Every row gives one point. The last column is the point's height on a tilted bowl or saddle (a function of degree 2), plus a little noise. Along how many of its main directions does it bend up, bend down or stay straight?

Points (10 x 3):
[[ 0.10 -0.15  0.00]
 [-0.40 -0.06  0.17]
 [ 0.25 -0.60  0.57]
 [ 0.10  0.42 -0.03]
 [-0.42 -0.05  0.16]
 [-0.84  0.38  0.86]
 [-0.41  0.27  0.13]
 [ 0.77  0.71  0.77]
 [-0.10  0.21 -0.08]
 [ 0.50  0.15  0.15]]
Directions: 2 up, 0 down, 0 straight

Points (10 x 3):
[[-0.41  0.55  0.27]
 [-0.70 -0.82  0.54]
 [-0.36 -0.54  0.01]
 [ 0.41  0.37  0.75]
 [-0.05  0.72  0.72]
 [-0.40  0.13 -0.12]
 [ 0.05 -0.17 -0.04]
 [ 0.10  0.08  0.07]
 [ 0.28  0.34  0.51]
 [-0.39 -0.25 -0.17]]
Directions: 2 up, 0 down, 0 straight

Points (16 x 4):
[[ 0.27 -0.37 -0.38  0.31]
 [ 0.17  0.12  0.23  0.18]
 [ 0.36  0.84 -0.60  0.33]
 [-0.14 -0.40 -0.54  0.50]
 [ 0.52 -0.77  0.13 -0.22]
 [ 0.32 -0.06  0.05  0.14]
 [-0.50 -0.24  0.44  0.62]
 [-0.60 -0.58 -0.09  0.78]
 [-0.16  0.88  0.46  0.45]
 [-0.01 -0.43 -0.14  0.27]
 [ 0.19 -0.29  0.81  0.08]
 [-0.24  0.21  0.80  0.63]
 [ 0.04 -0.25  0.32  0.17]
 [ 0.21 -0.12 -0.43  0.31]
 [-0.56 -0.41 -0.10  0.65]
 [ 0.60  0.16  0.32  0.18]]
Directions: 2 up, 1 down, 0 straight

Points (18 x 4):
[[-0.03  0.34 -0.68  0.01]
 [ 0.02 -0.63 -0.03  0.45]
 [ 0.12 -0.12  0.07  0.18]
 [-0.08 -0.54 -0.01  0.42]
 [ 1.23 -0.33 -0.09  0.93]
 [-0.13 -0.56 -0.09  0.43]
 [-0.05 -0.64 -0.27  0.40]
 [-0.12  0.16  0.45  0.46]
 [ 0.35  0.02 -0.27  0.03]
 [ 0.39  0.13 -0.25  0.05]
 [ 0.32  0.17  0.31  0.38]
 [ 0.20  0.53  0.20  0.18]
 [-0.01  0.99  0.39  0.20]
 [ 0.51  0.34 -0.15  0.20]
 [ 0.89  0.31 -0.41  0.65]
 [ 0.47  0.01 -0.06  0.20]
 [-0.82  0.15  0.47  0.78]
 [-0.15  0.77  0.36  0.07]]
Directions: 2 up, 0 down, 1 straight

Points (26 x 5):
[[ 0.31  0.16  1.01  0.29 -1.06]
 [-0.20 -0.03  0.10 -0.19  0.07]
 [-0.04 -0.88 -0.45  0.77  0.61]
 [-0.63  0.12 -0.30  0.10 -0.50]
 [ 0.14  0.09  0.07 -0.62 -0.18]
 [ 0.47 -0.14 -0.09  0.10  0.26]
 [-0.17 -0.09 -0.44  0.58 -0.05]
 [-0.57 -0.38  0.54 -0.15  0.11]
 [ 0.43  0.24 -0.67 -0.13 -0.06]
 [-0.54 -0.53 -0.33 -0.80 -0.21]
 [ 0.13  0.19  0.34 -0.62 -0.31]
 [ 0.24 -0.85 -0.32 -0.03  0.65]
 [-0.42  0.28  0.38  0.25 -0.59]
 [-0.16 -0.12  0.12 -0.17  0.13]
 [ 0.17  0.48  0.25 -0.17 -0.39]
 [ 0.11  0.07  0.04 -0.34 -0.01]
 [ 0.14 -0.23 -0.05  0.38  0.33]
 [-0.40 -0.36  0.48  0.37 -0.07]
 [-0.54  0.65 -0.45  0.17 -0.88]
 [-0.31 -0.07  0.01 -0.44  0.03]
 [-0.42  0.16 -0.77  0.03 -0.48]
 [-0.88 -0.03  0.40  0.11 -0.65]
 [-0.67 -0.81 -0.12  0.31  0.11]
 [ 0.43 -0.20 -0.11 -0.31  0.11]
 [ 0.32  0.29  0.00  0.45 -0.15]
 [-0.32 -0.74  1.34 -0.31  0.03]]
Directions: 0 up, 2 down, 2 straight

Points (24 x 5):
[[ 0.07  0.64  0.47  0.63  0.42]
 [ 0.10 -0.25 -0.51 -0.41 -0.26]
 [ 0.47 -0.35 -0.26 -0.25 -0.27]
 [-0.31 -0.15 -0.10 -0.44 -0.33]
 [-0.17  0.39 -0.06 -0.44 -0.41]
 [ 0.35  0.48 -0.90 -0.43 -0.34]
 [-0.22  0.40  0.14 -0.08 -0.13]
 [-0.29  0.32  0.78  0.78  1.28]
 [ 0.20 -0.34 -0.23 -0.13 -0.26]
 [-0.07 -0.48 -0.75  0.40 -0.17]
 [ 0.29  0.57 -0.43 -0.36 -0.58]
 [-0.37  0.63  0.58 -0.44 -0.45]
 [ 0.15  0.18  0.03 -0.18 -0.31]
 [-0.18 -0.41  0.19 -0.54 -0.51]
 [-0.14  0.11 -0.69  0.72  0.01]
 [ 0.07  0.27 -0.20  0.33 -0.08]
 [-0.07  0.30 -0.16  0.94  0.33]
 [ 0.37  0.37  0.25 -0.56 -0.67]
 [-0.48  0.80 -0.61  0.40  0.18]
 [-0.78 -0.31 -0.13 -0.18 -0.07]
 [-0.15  0.56 -0.03 -0.20 -0.32]
 [-0.80 -0.16 -0.05  0.20  0.31]
 [-0.24 -0.53 -0.57  0.38 -0.11]
 [-0.14 -0.54 -0.51  0.16 -0.18]]
Directions: 2 up, 2 down, 0 straight

Points (22 x 5):
[[-0.11 -0.38 -0.79 -0.61 -0.61]
 [ 0.65 -0.48  0.26  0.15 -0.48]
 [ 0.70 -0.20 -0.05 -0.60 -0.61]
 [-0.13 -0.39  0.05  0.29 -0.20]
 [-0.10 -0.16  0.27  0.10 -0.17]
 [-0.07  0.04  0.27  0.25 -0.14]
 [-0.26 -0.36  0.49  0.63 -0.26]
 [-0.24 -0.20  0.64 -0.41 -0.41]
 [-0.12  0.02 -0.10  0.12 -0.13]
 [-0.60  0.08  0.43 -0.63 -0.46]
 [-0.01  0.60 -0.01 -0.14 -0.25]
 [ 0.89 -0.61 -0.13  0.49 -0.75]
 [-0.47 -0.09 -0.24  0.59 -0.15]
 [ 0.68 -0.11  0.22 -0.23 -0.44]
 [-0.17  0.00 -1.16 -0.38 -0.62]
 [-0.63  0.59  0.33 -0.30 -0.32]
 [-0.29  0.11  0.46 -0.03 -0.18]
 [ 0.07 -0.23  0.04 -0.10 -0.23]
 [ 0.21 -0.36 -1.12 -0.37 -0.77]
 [ 0.17  0.02 -0.87  0.06 -0.45]
 [-0.49  0.33  0.22  0.33 -0.11]
 [-0.34 -0.64 -0.33  0.57 -0.35]]
Directions: 0 up, 4 down, 0 straight

Points (42 x 7):
[[-0.38  0.46  0.09 -0.27 -0.15 -0.51  0.14]
 [ 0.32 -0.40  0.42 -0.32  0.63 -0.10  0.09]
 [-0.10 -0.07 -0.27 -0.95 -0.26  0.32  0.06]
 [-0.07  1.19  0.24 -0.28 -0.09 -0.41  0.92]
 [-0.47  0.10  0.29 -0.17 -0.70  0.36  0.11]
 [-0.36 -0.55  0.77  0.77 -0.14 -0.01  0.41]
 [-0.89 -0.17  0.83 -0.30  0.16  0.11 -0.04]
 [ 0.02 -0.88  0.07  0.08 -0.04  0.27  0.12]
 [ 0.33  0.43 -0.19  0.14  0.35  0.30  0.65]
 [-0.41  0.00 -0.74  0.24  0.03  0.45  0.48]
 [ 0.50  0.38 -0.20  0.12 -0.20 -0.31  0.49]
 [ 0.15  0.24  0.92  0.01  0.28  0.53  0.17]
 [ 0.12  0.08 -0.72  0.00 -0.23 -0.13  0.32]
 [ 0.88 -0.55  0.12 -0.23  0.37 -0.30  0.34]
 [-0.23  0.02 -0.06 -0.86 -0.64  0.64  0.13]
 [-0.17  0.27  0.34 -0.28 -0.28  0.30  0.05]
 [-0.43 -0.37 -0.38 -0.19  0.19 -0.01  0.05]
 [ 0.01  0.09  0.55 -0.83  0.00  0.40 -0.14]
 [-0.05 -0.19  0.41  0.86  0.23 -0.33  0.52]
 [-0.76  0.38 -0.33 -0.45  0.35 -0.47  0.36]
 [-0.15 -0.19  0.46  0.01 -0.35  0.02 -0.09]
 [-0.29  0.78 -0.40 -0.77 -0.67 -0.02  0.79]
 [ 0.64 -0.26 -0.21  0.49 -0.60  0.23  0.68]
 [-0.55  0.26  0.41 -0.55 -0.02 -0.25  0.00]
 [-0.64  0.16 -0.05 -0.57 -0.03  0.35  0.07]
 [ 0.44 -0.76  0.42 -0.62  0.00  0.21 -0.15]
 [ 0.13 -0.35  0.38 -0.33  0.12 -0.11 -0.15]
 [-0.38  0.35 -0.06 -0.40 -0.15  0.25  0.15]
 [-0.74  0.25  0.44  0.28  0.54  0.30  0.41]
 [ 0.17 -0.54  0.84  0.34 -0.23 -0.47  0.12]
 [ 0.26 -0.76 -0.60  0.57 -0.41  0.62  0.79]
 [-0.18  0.33  0.22 -0.24 -0.44 -0.06  0.09]
 [ 0.33 -0.32  0.28  0.86  0.35 -0.07  0.78]
 [ 0.06  0.51  0.17 -0.06  0.28  0.18  0.35]
 [-0.39  0.25 -0.34 -0.08  0.15 -0.17  0.21]
 [ 0.36  0.66  0.42  0.17 -0.23  0.06  0.62]
 [-0.50  0.59 -0.77 -0.03  0.21  0.96  0.97]
 [-0.27  0.28 -0.46  0.40 -0.17 -0.37  0.31]
 [-0.09 -0.49 -1.00 -0.39  0.44  0.22  0.48]
 [ 0.28  0.13  0.69  0.41  0.60  0.26  0.54]
 [ 0.10  0.00  0.42 -0.14 -0.14  0.06 -0.06]
 [-0.26 -0.28 -0.28 -0.19 -1.11 -0.46  0.13]]
Directions: 5 up, 0 down, 1 straight
